Rows are points. To make a cloud, some directions were put in groups of two or more. Within a group, all points are equally far from the middle, so they leave a hole (a ring in 2 directions, a hollow ball in 3). The other directions are filled evenly. Then the cloud was stretched, turned, moved and blurred a little. How many holes are there, and how many directions does each take, smallest first?

Cloud (22 x 3):
[[-18 -38  12]
 [ 10 -21 -51]
 [-36  16  27]
 [-36  14 -41]
 [ 24 -21 -11]
 [-27  20 -37]
 [  1 -33 -41]
 [-13  20  15]
 [ -5 -15  -5]
 [ -3  40  -3]
 [ 10 -10  11]
 [-60  -4 -24]
 [ 17  28  -7]
 [ 10  12  14]
 [  0 -17 -50]
 [  0  39  -5]
 [-43   3  -4]
 [ -8  28 -32]
 [  9 -34  11]
 [-10  38 -14]
 [  1  15  -3]
 [-18  32 -22]]
Holes: 0

Cloud, 30 rows:
[[ 28 -25  10  -3]
 [-15 -20 -22  41]
 [ 47  17  -1   5]
 [ -1  47 -22  12]
 [ 32  40   9  -5]
 [  4  16 -35 -10]
 [ 16 -35  20  -7]
 [  9  11  24  19]
 [ 11  29 -16 -12]
 [  3  36 -33 -37]
 [  7  12 -29  36]
 [ 51  -1  10   1]
 [  9  34  -4  36]
 [ 42  -1   7   0]
 [ 15  15 -16   7]
 [ 43  -3 -28  -2]
 [ 60  -3   5  10]
 [ 12  31  14 -24]
 [ -8  12  17  -5]
 [  4   2 -12   1]
 [ 41 -15  18   0]
 [ 39  16 -15 -26]
 [  8  34 -29  -9]
 [ 39  -1 -19  -8]
 [  0  13  -1  10]
 [ 35 -17   9  30]
 [ 59  -7  -5  -4]
 [ 20  -7  21 -23]
 [  9  -7 -44  -2]
 [ 26  36  13  23]]
Holes: 0

Cloud:
[[-44  23 -10   7   8 -34]
 [ 41 -21  18  26 -28 -16]
 [ 23  37   0 -10  12 -32]
 [ 20  18  -5 -30  24  -1]
 [-17  18   5  31  28  -5]
 [  0 -25 -21 -14  -6  14]
 [ 22 -27  12   7 -17  27]
 [-18 -25  -4  30 -25   6]
 [ 18 -20  -8 -17  -1  33]
 [  7  -5 -12   5  40   7]
 [ 13  -5  17 -21   5  24]
 [ -3  -6  -7 -23  -3 -27]
 [-24   7 -35  -5  -1  -2]
 [-10  31   6 -31 -18 -38]
 [ 52  38   2  33  28   7]
 [-17  26  54  22  -1 -40]
 [  1  18  28  24 -32 -12]
 [-51   9   1   6   2 -41]
 [ 23  22  22  37 -12 -37]
 [  7 -15 -31   6  21  -6]
 [ 52   6   8  41  -5  -6]
 [ 27  45 -12   7  18 -18]
 [ 20  11  34  12   4  13]
 [-16  30   2  29  11   1]
 [ -5 -15   4  29  18 -39]
 [ 32  18   9  -6 -11 -14]
 [  5  -1   9  31  23  11]
 [  3   7 -44   3  28  -7]
 [  1 -19  11  10   7 -47]
 [ -2  47  12 -15  -9 -20]
 [-11  30 -31  19  30  -1]
 [ 36 -21   1  -9 -26  14]
 [ 20  22  -1  -7 -17 -29]
 [ 32 -15   8   6  10  31]
 [ 14  26 -22  -7 -24  24]
 [ 57 -23   3  28  -6  -7]
 [-11 -12 -34  -6 -11 -27]
 [ 47  -5   5  14  35   0]
 [  5  34  36  11   0  17]
 [  7  16   0 -17 -42 -15]
 [-19  41 -12  14   4 -36]
 [ 42   9  -2  56  -6  -4]
 [-11  -3 -36 -17  -4  -3]
 [ 15  -1 -54   0  -7   5]
 [ 38  16  22  -3  36  15]
 [-39  14  26   9  17 -18]
 [ 54  21  -3  34   6  28]
 [ -8  -7  36  20   3 -35]
 [  0 -20  36  13 -60   6]
 [ -5   8 -21   4  48   8]
 [ 17  19  15  -1 -37  10]
 [-10   9 -31 -12 -18 -26]
 [  6 -22 -31   3  -2 -34]
 [-20  -3  42   6  -3 -30]
 [ -2  11 -41  32   0 -38]]
Holes: 1 (3)

Cloud (104 x 9):
[[-11  -3  -5   1  16  -1 -60  -6  -6]
 [ 20  12  -4  32   7  32  10  29  -8]
 [ 10   4  -5  31   8  27 -41   8  19]
 [-16 -15   7  27 -15  16  29   2  -3]
 [ -1   8 -26 -21  31  11 -26 -10  21]
 [ -7  18 -19  11   5  38 -12 -30  -3]
 [ 13 -16   0  27  32  25 -19  -5  -2]
 [ 12  25   3  14 -14  10   6 -30 -35]
 [  9 -14 -35 -26   0  10  19  22 -31]
 [-14  20 -29  25 -16   6 -23 -30 -15]
 [  1 -10 -15  16  15   5  -4  -3 -53]
 [ 30  36 -17  12  -2   4 -16   5  25]
 [ 34 -21 -22  -1  12   1  -5  -3  15]
 [-18 -28  -8  41  -5  -5 -15 -17  16]
 [-15 -35 -26   9   0 -25 -12 -15  15]
 [ -8 -29  16 -12  11  -8   9   5   5]
 [  0 -27  -4  28  -4 -25  -8  -5 -19]
 [-10  16  -2  10  22  -7 -11  -3 -43]
 [ -8 -25   9   2   5  28 -14   8  12]
 [-39  -5  24   7   5  -9   7   6   6]
 [-30 -12   1  11  -4 -29  20  -1  -7]
 [ -6  43   4 -12   4   1 -26  -4 -14]
 [-11 -19  -1  10 -10 -25  11  21   8]
 [ -9 -32 -18   0   8  -3 -14 -53 -15]
 [-30  -6  -5  20  18   3 -35 -34  15]
 [ 21 -15   2 -14  -5  27  16  30  -4]
 [ 32 -42 -17 -12  -5   6  13  -2 -19]
 [-13 -16 -33   2  -1 -12  22  15 -14]
 [ 13 -17 -12  45   9   1  -7   7  26]
 [ 22  33   2 -10  31   2  14  10  -1]
 [-22   3 -27  18  20   6 -15 -45   2]
 [ 10  41  -3  -7  -8   4   2  26  16]
 [  7 -28  -8   0 -22   1  23   3 -29]
 [ 16 -12 -35  10  -7   5   0  -6  33]
 [ -8   4 -19 -25  -1 -13  30 -12  -6]
 [ 24 -22 -16  24  29  17   3  11   3]
 [  8  11  -2  15 -29   5  -2 -40  -6]
 [ 33 -24 -38   8  -9   7  -5 -30 -14]
 [  3 -28 -31  21 -20 -13  -7  17 -19]
 [  3 -10 -19  13  26 -13 -45  11 -12]
 [ 34 -34   1  11 -20   7   1 -30 -16]
 [-16   5  -8   6  -2  22 -20  13 -48]
 [ -7 -37   3  -4  13  16  -4 -23 -47]
 [ 20 -18 -29   3  39  -3 -30 -19 -17]
 [ -2  22  34 -17   4   0  22  -8   8]
 [ 24 -15 -28 -38 -16  19  -8 -31 -18]
 [ 22  22  14   3  -8  21  -8  41 -15]
 [ 38  24  -1  13 -13  31 -43   1   2]
 [ -7 -24  15  16 -10  36   6   8  -2]
 [ 17 -17  -9 -19  25   3 -31   8  -4]
 [-32 -23  24  25  27  11   5  -4  17]
 [  7  33 -22  -8   9  -9  -8  15 -24]
 [  9 -27  -9  32  15  -9   6   2  31]
 [ 15 -32 -21  -3   4 -24  -5   6 -24]
 [ 15  20 -14   5 -35  -2  25  24   1]
 [ -7 -41 -14  14 -22  24  -9 -13 -16]
 [ -6  -8  14  25  44  23 -14  16  25]
 [ 14  21 -11  35 -11  19 -27 -23   2]
 [  3 -18  33  18  -9  -6 -25 -15  -1]
 [ 15 -24  -6  30  10   7 -18 -26 -14]
 [-29 -19 -11  13  45  13 -31   5  -2]
 [-24  20   1  17   5  18 -13  19 -18]
 [-18  14  -4  -4   7 -11 -25 -52 -25]
 [-24 -35 -10  32  12   6  -1 -11  -9]
 [ 26  26 -11  33   2  29 -17 -14  18]
 [  7  38  12   9  40  22  14  -2  16]
 [-23  30 -21 -20  -9  -6 -33   1   8]
 [  3  -6  -1  30  40  18  -2  23  14]
 [-41 -25  -3   1 -12  -9 -28  14 -10]
 [ -8  21 -26  21  -3  23   8 -19 -18]
 [-17  24  -7 -19  13  10 -11  -9  29]
 [ 10 -11  19 -12   3  -4  37   9   5]
 [ -2 -18 -32   8  -8  -1  22  -1 -41]
 [  8  -6   1   8  20  12  23 -24 -48]
 [ 19  22  -4 -15 -13 -15   2  30 -21]
 [-34 -12  12   6   8 -22  25 -11  -5]
 [-13 -29  -1  26  15 -11 -12 -37  12]
 [ -5 -21  18  29  11 -24 -22 -34   4]
 [ 17 -19 -26   2 -27   7 -24  35  -2]
 [-28  -2 -24 -19   5  17 -24 -34  -2]
 [ 14  34   1  22  10 -10  10  19   2]
 [ 13   2   7  -8  -8  22  41 -35 -30]
 [ -3 -10  -5  23  26   1  20  -6 -21]
 [ -2  28 -37  14 -12 -10  -1  13 -18]
 [ -7 -22   5  -8  -3   3 -36  -6  -8]
 [ -2  -9   4  49  24 -12 -23  -5  25]
 [ 11  -9 -36  18  15   1  -2 -16  32]
 [-18  14  -2 -12  -8   8   2 -22  24]
 [ 14 -11 -27  23   3   4 -26  29  17]
 [ -5 -11   1   6  45 -15 -37   0 -31]
 [ 13 -12  -7  17  14   3 -45  -5 -40]
 [ -4 -43  -7  -9   6  -2  -1 -27   2]
 [ 11  11 -19 -28 -31  -6  17  -8 -30]
 [-17   0  -3  12   5  -1  -6 -11 -53]
 [ -5  28  36   2  -4 -14   7 -34  14]
 [-39  12 -15  -2 -27  13  -9   0 -36]
 [  9 -18 -11  38  35   8   0  12  34]
 [ -6 -19   0  22  25 -16  30  -2   2]
 [  4   1 -32  -3 -19  -7  22 -15 -47]
 [ -7 -25  31  28  33  12  -2 -22  19]
 [ -6   4 -20   9  -9  -5  13 -40   7]
 [ -5 -33  -7  -5  -8  38  -4  13  -6]
 [-10 -25  19  19 -23  -3  -5   8   9]
 [ -2  21 -20 -13  38  15   1  -5 -34]]
Holes: 2 (2, 3)
